Each row is a point. The points of each table are mixes of a few directions, plus a little noise. How many directions does each table use, and how many do they share? Where both have some left over, give the other angles between the two spaces (their principal angles), to ten degrees, smallest first.
In the rows, 128 means zero.

First, 4 rows:
[[208 123  91]
 [156 125 116]
 [ 80 131 150]
 [ 68 131 155]]
Second, 7 rows:
[[132 103 112]
 [141 102 126]
 [101 181 134]
 [112 105  85]
 [108 117  89]
 [138  97 117]
 [164 190 234]]
Directions: first 1, second 2, shared 0; angles 60

First, 6 rows:
[[135 154 163 161]
 [138 164 175 171]
 [117  82  66  72]
 [119  94  82  85]
 [123 107 100 103]
 [138 167 181 176]]
Second:
[[110 163 140  70]
 [119  43 140 106]
 [ 98 191 143 166]
 [133 139 122 176]
 [179 105  95 122]]
Directions: first 1, second 3, shared 0; angles 40

First, 8 rows:
[[113  74 182  94 104 148]
 [113 125 143 111  94  94]
 [146  75 121  89 131 106]
 [ 94 176 150 148  90 112]
 [ 87 155 168 131  72 104]
 [156  70 125 107 165 167]
 [155 159  80 165 180 154]
 [158 188  55 180 189 140]]
Second, 7 rows:
[[144  92 192 110 120 165]
 [172  95 126 103 142 114]
 [157  92 163 106 130 142]
 [ 40 189 146 175  96 167]
 [174 118  61 111 157  72]
 [ 83 156 147 151 110 154]
 [126 154  60 139 141  84]]
Directions: first 3, second 2, shared 1; angles 30

First:
[[129 123 105 114 145 132 118 152]
 [130 126 109 116 139 132 123 142]
 [ 84 130 143  71 158 148  48 249]
 [151 142  71  91 126 148 177  80]
 [139 136 110 117 120 135 154  97]
 [106 134 210 166  96 115 111 121]
 [164 117 110 183 115 105 181  47]
 [127 147 155 126  96 135 153  82]
 [ 98 114 139 111 163 130  55 234]
 [152 113 127 185 120 103 158  77]]
Second, 9 rows:
[[132 148 163 142  85 128 167  56]
 [ 80 143 189  89 125 146  64 208]
 [155 123  76 127 136 128 165  91]
 [114 117 129 121 151 127  87 190]
 [169  87  42 166 175 103 142 130]
 [140 153  97  81 113 154 169  82]
 [101 120 173 142 134 119  78 185]
 [153 131 135 170 100 114 181  43]
 [109 131 148 114 131 134  99 165]]
Directions: first 3, second 3, shared 3

First (8 x 9):
[[155 128 127  87  88 147 104 127 105]
 [ 62 125 141 191 203 120 142 130 156]
 [140 133 144  90 106 153 103 124  99]
 [ 82 105  81 238 193  75 176 145 207]
 [102 158 168 156 184  92 188 116 139]
 [157 132 129  91  92 140 114 125 107]
 [139 113 122  84  88 177  62 131  96]
 [185 134 114  85  73 121 132 125 115]]
Second (7 x 9):
[[117  93  78 139 135 144 173 139 129]
 [143 181 139 165 130  39 108 103 178]
 [ 90 138 173  28 129 235  65  99  20]
 [141 117 134 139 123 125 135 145 141]
 [117 173 104 148 140  65 122  87 152]
 [135 109 135 128 123 145 134 148 127]
 [153  84 133 149 117 142 158 177 149]]
Directions: first 3, second 3, shared 1; angles 70, 80

First (10 x 11):
[[149  96 137 168 120 126 139 114 148 144 177]
 [104 249 144 192  98  84  97 111 150  96 120]
 [163  90 154 146  89 118 157 110 155 125 143]
 [138 156 147 190 100 105 126 107 158 123 160]
 [116  83  98  95 179 162 123 149  98 157 141]
 [154  20 119  70 146 164 160 141 112 153 129]
 [113 209 141 158 105  98 110 118 141 101 109]
 [104 136 111  19 149 146 125 159  83 108  30]
 [105 142 107 111 161 141 110 142 106 135 121]
 [134 101 124 131 137 137 132 128 127 140 147]]
Second (8 x 11):
[[ 87 179 154 152  75 139 181  86 102 103 108]
 [105 132  91  81 170 141 107 153 112 136 105]
 [152 140 116 154 156  98  71 150 164 137 156]
 [170 107 128 119 131 101  99 147 166 128 128]
 [133  67 148 138 152 168 146 126  76 151 164]
 [154 174 148 119 116  84  84 146 150  98  85]
 [167  56 108 114 153 127 116 148 159 156 159]
 [ 55 168 131 146  72 166 220  67  94 116 119]]
Directions: first 3, second 5, shared 3

First (10 x 12):
[[ 49  69 109  89 126 109  80  80 148 130 117 168]
 [219 139 110 219 110 126 140 163  81 123 167  48]
 [ 95  97 124 138 115  78  42  74 110  39 140 122]
 [163 190  87 183 130 162 127 150  93 166 150 109]
 [ 81 134 172 147 154 170  84 166 129 134  73 171]
 [166 218 128  63 126 109 186  97 140  87 157 130]
 [166 116 118 115 117 116 183 130 137 146 148 102]
 [ 97  36 117 118 115 104 116 109 144 142 126 125]
 [105 118 169 106 146 156 149 162 153 156  86 160]
 [138 163 145 102 140 152 174 149 144 155 115 145]]
Second, 11 rows:
[[123 100 137 119 129 134 147 140 142 151 116 134]
 [174 132  74  76  93  58 177  55 134  92 202  86]
 [103  53 146 123 128 131 132 143 149 159 103 136]
 [119 116 186 201 142 150  60 179 101  88  86 125]
 [136  99 170 174 128 122  90 154 112  84 111 107]
 [ 80  95 133 130 140 154 105 142 139 169  95 162]
 [172 213 103 121 121 117 145 105 110  92 168 111]
 [102 105  73 139  99  62  39  40  99  47 177 109]
 [151 212 138 122 149 178 175 168 130 169 114 147]
 [145 145 135  81 142 165 224 162 166 210 115 148]
 [105 140 112 122 134 140 112 120 126 143 124 149]]
Directions: first 5, second 4, shared 4
